Each row is a point. Examples show where two turns around zero, p and q, send a point. Where does a point land after both, in the order given? Backwards means that the second turn is done in reverse. Each puzzle has new turns, and all numbers are rounded.

Turn p:
[-.45, .12] -> [-.18, -.43]
[.10, -.27] -> [.28, .07]
[.17, .09] -> [-.07, .18]
[.19, -.23] -> [.25, .16]
[-.02, .30] -> [-.30, .02]
Turn q:
[.22, .03] -> [.02, -.22]
[-.36, -.24] -> [-.22, .37]
[.15, .21] -> [.20, -.16]
Where do these land?
q, then p backwards: [-.10, -.01] -> [.10, .02]
p, then q: [.08, -.12] -> [.06, -.13]
q, then p: [.44, .08] -> [.45, .00]
q, then p backwards: [-.42, .06] -> [.42, -.03]

Turn p:
[.19, .17, .09] -> [-.17, -.12, .17]
[-.17, -.53, -.08] -> [.45, .33, -.08]
[.10, .07, -.24] -> [-.21, .17, -.02]
[-.12, .28, .23] -> [-.07, -.37, -.07]
Turn q:
[.24, -.08, -.11] -> [.16, .15, .17]
[-.11, .03, -.25] -> [.15, .07, -.22]
[-.39, .31, .15] -> [-.36, -.11, -.36]
[.35, -.06, -.17] -> [.21, .26, .22]
[-.09, -.20, .38] -> [-.16, -.36, .19]
Where do these land?
p, then q: [.31, -.31, .17] -> [-.35, .01, .31]
p, then q: [-.35, .25, -.24] -> [.34, .09, -.34]
p, then q: [.08, -.26, -.18] -> [-.23, .23, -.02]
p, then q: [-.24, .07, .16] -> [.28, .00, .10]
p, then q: [.20, .24, .09] -> [-.04, -.32, -.03]

Turn p:
[.11, -.37, -.38, .16, -.14, -.13] -> [-.17, .17, .12, .52, -.08, -.06]
[.09, .21, .15, -.37, -.40, -.18] -> [-.39, -.19, .25, -.35, -.16, .00]
[-.29, .21, .44, .11, .05, .28] -> [.38, .02, .05, -.44, .26, -.06]
[.10, .11, .39, .13, .11, .41] -> [.52, -.03, .09, -.27, -.05, .13]
[.02, -.40, -.33, -.08, .11, .05] -> [-.09, .36, -.14, .33, -.17, .01]
[.04, -.11, -.06, .04, .17, -.26] -> [-.13, -.02, -.12, .19, .12, .17]
[-.07, .35, -.20, .00, .09, -.16] -> [-.12, -.30, -.24, .00, .07, -.19]
Turn q:
[-.12, -.06, .17, -.02, .10, .28] -> [-.11, .02, -.08, -.13, -.19, -.25]
[.01, .65, -.08, .05, .08, -.11] -> [-.29, -.20, .03, -.34, .31, .35]
[.38, -.17, -.11, .27, -.16, .05] -> [.17, -.37, .00, .34, -.07, .03]
[-.20, .38, .16, -.26, -.27, .09] -> [-.20, .13, .14, -.37, -.24, .30]
[-.03, -.03, .15, .05, .03, -.42] -> [.00, .14, .33, .11, .25, .00]
[.09, -.31, .10, -.10, -.13, .41] -> [.17, -.06, -.12, .03, -.46, -.22]
[.05, .07, -.15, -.13, .25, -.43] -> [.17, .14, .06, -.06, .48, .08]
[-.17, -.53, -.23, .15, .09, .13] -> [.08, .19, -.34, .41, -.08, -.28]
Where do these land?
q, then p: [.16, .20, -.31, .01, .42, .12] -> [-.15, .21, -.41, .27, -.19, .08]
p, then q: [.07, -.06, -.32, -.03, -.03, .31] -> [-.03, -.11, .19, .20, .03, .34]
q, then p: [.04, -.25, .24, -.19, -.32, -.24] -> [.19, -.30, .35, -.22, .00, .15]
p, then q: [-.19, .31, -.11, .17, .02, .39] -> [.41, -.05, .20, .11, .28, .16]
q, then p: [-.18, -.12, .09, -.08, .02, .06] -> [-.13, -.17, .03, -.07, .05, -.10]
q, then p: [-.18, .11, .07, .25, .48, .35] -> [-.49, .19, -.30, .15, .27, -.11]
p, then q: [.25, .11, .04, -.31, -.14, -.26] -> [-.10, .33, -.08, .06, -.35, -.06]
p, then q backwards: [.24, -.30, .37, .10, -.38, -.35] -> [.00, .33, .26, .15, -.36, -.48]
p, then q: [-.21, .00, -.07, .08, -.07, -.36] -> [-.20, .19, -.09, .01, .23, -.23]

Turn p:
[.18, .20, .18, .05, -.07, -.08, .20, .20] -> [-.17, .16, -.20, -.14, .02, .12, -.22, .15]
[-.03, .38, -.42, .18, -.04, .11, -.21, -.05] -> [.03, .02, -.12, .33, .08, -.48, -.19, -.10]
[-.11, .06, .15, .02, -.15, .21, -.01, .26] -> [-.06, .05, .21, -.01, -.14, .02, -.28, .16]
[-.31, .16, .28, -.37, -.30, -.13, .43, -.20] -> [-.57, -.44, .04, -.35, -.02, .12, -.04, -.01]
[.02, .01, -.14, -.35, .20, -.04, -.14, -.15] -> [-.07, -.15, -.09, .29, -.11, .06, .27, -.12]
[-.17, -.10, .01, .25, .38, .12, .24, -.25] -> [.37, -.23, -.09, -.17, .05, .11, -.11, -.35]
[-.18, -.43, .06, .22, .20, -.53, -.42, .07] -> [.42, -.05, .20, .13, .51, .19, .39, .31]
[.17, -.09, -.11, -.13, -.19, -.08, .20, .37] -> [-.30, .39, .11, -.01, .07, .16, -.04, -.02]
[.43, -.19, -.02, .13, -.02, .42, -.29, -.26] -> [.36, .26, -.06, -.06, -.47, -.31, .23, -.02]
Turn q:
[-.06, -.13, -.38, -.28, -.15, -.13, .31, .40] -> [-.28, .49, -.28, .35, .02, .08, .06, .03]
[-.17, .14, .18, .35, -.22, -.16, -.16, .05] -> [.25, -.21, .21, .25, -.15, -.14, -.01, .23]
[-.14, -.20, -.02, -.28, -.71, .13, .09, .23] -> [-.50, .15, .27, .55, -.15, .08, -.14, -.13]
[.33, -.21, -.08, .18, .52, -.12, .00, -.21] -> [.20, -.21, -.44, -.41, .02, .21, .17, -.02]
[.11, -.03, .25, -.07, .21, .18, .40, -.16] -> [-.09, .09, .19, -.37, .07, .22, .32, -.04]
[-.46, -.06, -.19, .01, -.13, -.08, -.23, .03] -> [.09, -.06, .00, .41, .30, -.07, -.24, .06]
[-.03, .22, -.14, .39, .13, .14, -.38, -.18] -> [.44, -.32, -.04, -.03, .05, -.31, -.05, -.19]
[-.06, .11, -.24, -.23, -.22, -.19, .01, -.12] -> [-.31, .00, -.12, .15, .13, -.25, -.04, .10]
[.31, -.06, .26, -.23, .40, .02, .04, -.03] -> [-.04, .09, -.06, -.55, -.08, .23, -.07, .03]
[.15, .22, .36, .16, .17, .21, -.07, -.02] -> [.26, -.04, .28, -.34, -.18, -.04, .02, -.06]
Where do these land?
p, then q: [.07, .02, .00, .04, .34, -.07, .18, -.03] -> [-.03, -.09, -.14, -.09, .09, -.08, .06, -.32]
p, then q: [-.53, -.19, -.08, -.03, -.15, -.31, -.40, .06] -> [.34, .09, .10, -.20, -.16, .58, .13, .24]
p, then q: [.22, .12, .12, -.38, .14, .48, .30, .07] -> [-.25, -.28, .30, .40, .08, -.30, -.10, -.27]
q, then p: [.37, .34, .27, -.28, .02, .09, .37, .25] -> [-.64, -.30, -.04, -.01, -.06, -.02, -.23, .21]
q, then p: [.02, .19, -.20, .23, .16, .14, .27, .01] -> [-.19, .04, -.35, -.17, .08, .07, -.01, -.23]
q, then p: [.17, .02, -.30, .25, .05, .10, -.17, .16] -> [-.04, .16, -.17, -.08, .12, -.32, .23, -.12]
q, then p: [-.32, -.41, -.04, -.06, -.52, -.32, -.06, -.13] -> [.58, .04, .44, -.06, .21, .00, -.30, .02]
q, then p: [-.04, -.35, -.01, .02, .01, -.28, -.35, -.14] -> [.31, .24, .35, .20, -.05, -.06, .14, -.08]
q, then p: [-.18, -.21, .33, .18, -.13, -.01, -.20, -.02] -> [.27, .18, .19, -.16, -.24, .05, .02, .21]
p, then q: [.22, .45, -.10, .01, .08, .19, .06, -.22] -> [-.10, -.22, -.34, .34, .10, -.23, -.03, .03]

Turn p:
[-.08, .29, -.08, .30, .30, .18, .16, .21, -.05, .14, -.02] -> [.00, -.21, -.19, -.05, -.15, -.12, .12, .11, .03, -.27, -.43]
[.50, -.34, -.38, .37, -.10, -.08, .00, -.26, .14, .07, .16] -> [.32, .10, -.43, -.41, .23, .17, .01, .21, .27, .28, .18]
[.20, -.01, .37, -.07, -.05, -.08, .16, .05, .25, .35, .08] -> [-.15, -.32, -.05, -.06, -.32, .24, -.01, .05, -.16, .28, .12]
[-.18, .07, .12, .12, .15, .14, -.15, -.12, -.11, -.14, .04] -> [.11, .09, .08, .12, -.10, .07, -.09, -.13, .15, -.24, -.13]
[.09, .17, -.03, -.04, -.01, .13, .27, -.08, .30, .10, .15] -> [-.22, -.12, -.04, -.18, -.20, -.07, -.11, .17, .16, .20, -.10]
[-.14, .01, -.20, -.08, .19, -.01, -.07, .08, .02, -.18, .28] -> [.16, -.03, .02, .18, .11, -.25, -.24, .07, .11, .01, -.12]
[-.28, -.02, .15, .04, -.15, -.07, .12, .19, .02, -.22, -.25] -> [-.21, .17, -.04, .13, -.12, -.17, .02, -.06, -.22, -.27, .18]
[-.08, .00, -.07, .02, .31, -.03, .12, -.11, .06, .09, -.22] -> [-.11, -.13, .03, -.10, .11, .13, -.08, .21, -.01, -.27, -.08]
[.12, .32, .08, -.11, .08, -.10, -.19, -.06, .16, -.08, .18] -> [-.11, -.11, .02, .32, -.01, .07, -.02, .01, .27, .21, -.09]
[-.34, .01, -.04, -.30, -.13, .13, -.30, .17, -.13, .02, -.14] -> [.05, -.03, .45, .15, .07, -.26, .16, -.19, -.08, -.15, .11]
[.15, -.35, -.02, -.12, -.12, .00, -.09, .02, -.31, -.33, -.22] -> [.19, .49, .11, .05, .21, .08, .09, .01, -.26, -.01, .14]
[.04, -.15, .10, -.12, -.46, -.20, -.02, -.10, -.34, .17, -.03] -> [-.03, .10, .04, -.16, .16, .10, .13, -.46, -.26, .22, .21]
Turn q:
[-.75, .06, -.20, .02, .14, -.06, .18, -.28, -.13, .01, -.08] -> [.01, .40, .34, -.38, .09, .00, -.04, .05, .51, -.10, -.23]
[.18, .00, .00, -.33, -.14, .12, -.04, -.04, -.13, -.08, .00] -> [-.12, -.10, .00, .03, -.01, -.09, -.03, .06, -.26, .17, -.25]
[.13, .00, -.17, -.08, -.06, -.23, -.69, -.26, -.22, -.05, .06] -> [.07, -.15, -.05, -.22, -.15, .26, -.66, -.06, -.19, .22, -.08]
[.12, .04, .09, -.01, -.11, .07, -.06, -.18, -.06, .18, .09] -> [-.15, .00, -.01, .10, -.08, .08, -.14, .06, -.14, -.16, -.07]
[-.19, .21, .01, -.04, -.16, -.18, .10, .15, -.10, .06, .07] -> [-.11, .32, .06, -.13, .15, .04, .06, -.07, -.11, .05, .09]
[.21, .19, -.08, .05, .19, -.25, .21, -.30, .00, .11, -.03] -> [.01, -.16, .25, -.21, -.09, .06, .06, -.18, -.14, -.36, .03]
[.08, -.20, .06, .09, -.15, .00, .14, -.16, .09, -.15, -.02] -> [-.02, -.06, .00, .00, -.19, -.28, -.01, .15, .01, -.08, .09]
[.13, -.05, .09, .07, .11, .07, .13, .02, .48, -.05, .02] -> [.27, -.08, -.21, .11, -.15, -.09, .28, .05, .02, -.21, .06]
[.13, -.22, .00, .02, .08, .08, .01, .38, .15, .16, -.17] -> [-.06, -.15, -.25, .23, -.03, .03, .25, -.20, .16, .15, .11]
[-.13, -.14, .31, -.03, .16, .06, -.24, .73, -.23, -.02, .11] -> [.08, .15, .00, .48, .23, .24, .09, -.07, .09, .61, .24]
[-.07, -.11, -.21, .10, -.08, .21, .05, -.05, .03, -.16, .18] -> [-.03, -.08, -.08, -.12, .06, -.05, .01, .37, .12, .01, .00]
[.16, .19, .08, .13, .01, .11, .20, .00, .11, -.01, -.22] -> [.02, -.10, -.04, .10, .16, -.21, .12, -.13, -.04, -.27, .02]
Where do these land?
p, then q: [.11, .21, .08, -.04, .14, .22, -.12, -.35, -.07, .21, -.01] -> [.07, .03, -.18, .29, -.10, -.26, .10, -.02, .10, -.11, -.29]
p, then q backwards: [-.14, -.09, -.19, .17, -.40, .19, .17, .10, -.19, -.24, -.30] -> [-.22, .23, .05, -.01, -.36, -.25, .39, .00, .24, .01, -.09]
q, then p: [-.07, -.19, -.03, .36, .21, .05, -.13, -.18, .19, .29, .04] -> [.10, .25, -.02, .03, -.23, -.24, .00, .19, .33, .11, .24]
q, then p: [.03, .16, .13, .01, .06, -.15, .04, .19, -.10, -.18, .01] -> [.07, -.10, -.06, .00, -.02, .23, -.09, -.07, -.05, .10, -.22]
q, then p: [.18, .35, .28, -.18, -.13, .07, .13, -.02, .18, .24, .04] -> [-.10, .38, -.16, -.03, .15, .01, .04, -.14, -.01, -.25, -.33]
p, then q backwards: [-.02, -.20, -.32, .24, .36, -.12, -.20, .09, -.02, .18, -.11] -> [.12, .28, -.17, .25, .22, .28, .01, -.04, .26, -.22, .09]
p, then q: [.14, .09, .30, -.04, -.12, .03, .02, -.05, -.06, -.04, .24] -> [-.25, .08, -.16, .04, .00, .01, -.19, -.01, .02, -.24, -.09]
p, then q: [-.29, -.01, .01, -.20, -.32, -.30, -.03, .15, -.16, -.29, -.15] -> [.15, .16, .45, -.18, .09, .20, -.23, .11, .02, -.20, .18]
p, then q: [.08, .19, .18, -.07, .21, .39, -.10, -.14, .34, .09, .15] -> [-.05, .21, -.48, .28, -.15, -.25, .05, -.03, .00, .02, .06]
p, then q: [.19, .08, -.07, -.08, -.09, .07, -.15, .00, .10, .06, .19] -> [-.11, .02, -.14, .09, -.17, .09, .15, -.11, .01, -.17, .05]
q, then p: [-.32, -.11, -.27, -.07, -.16, -.08, .31, .19, -.21, -.18, .07] -> [-.31, -.46, .15, .09, -.09, -.10, -.17, .03, -.22, .07, -.07]
p, then q backwards: [.13, -.22, -.23, .16, .35, -.25, -.03, -.21, .18, .00, -.08] -> [-.06, .16, -.24, .36, .04, .27, -.22, .02, .04, -.07, .25]
q, then p: [-.02, -.27, .12, -.26, -.11, -.12, .10, .24, -.17, -.13, -.08] -> [-.16, -.35, -.11, -.20, -.02, .09, .00, -.28, -.12, .01, .04]
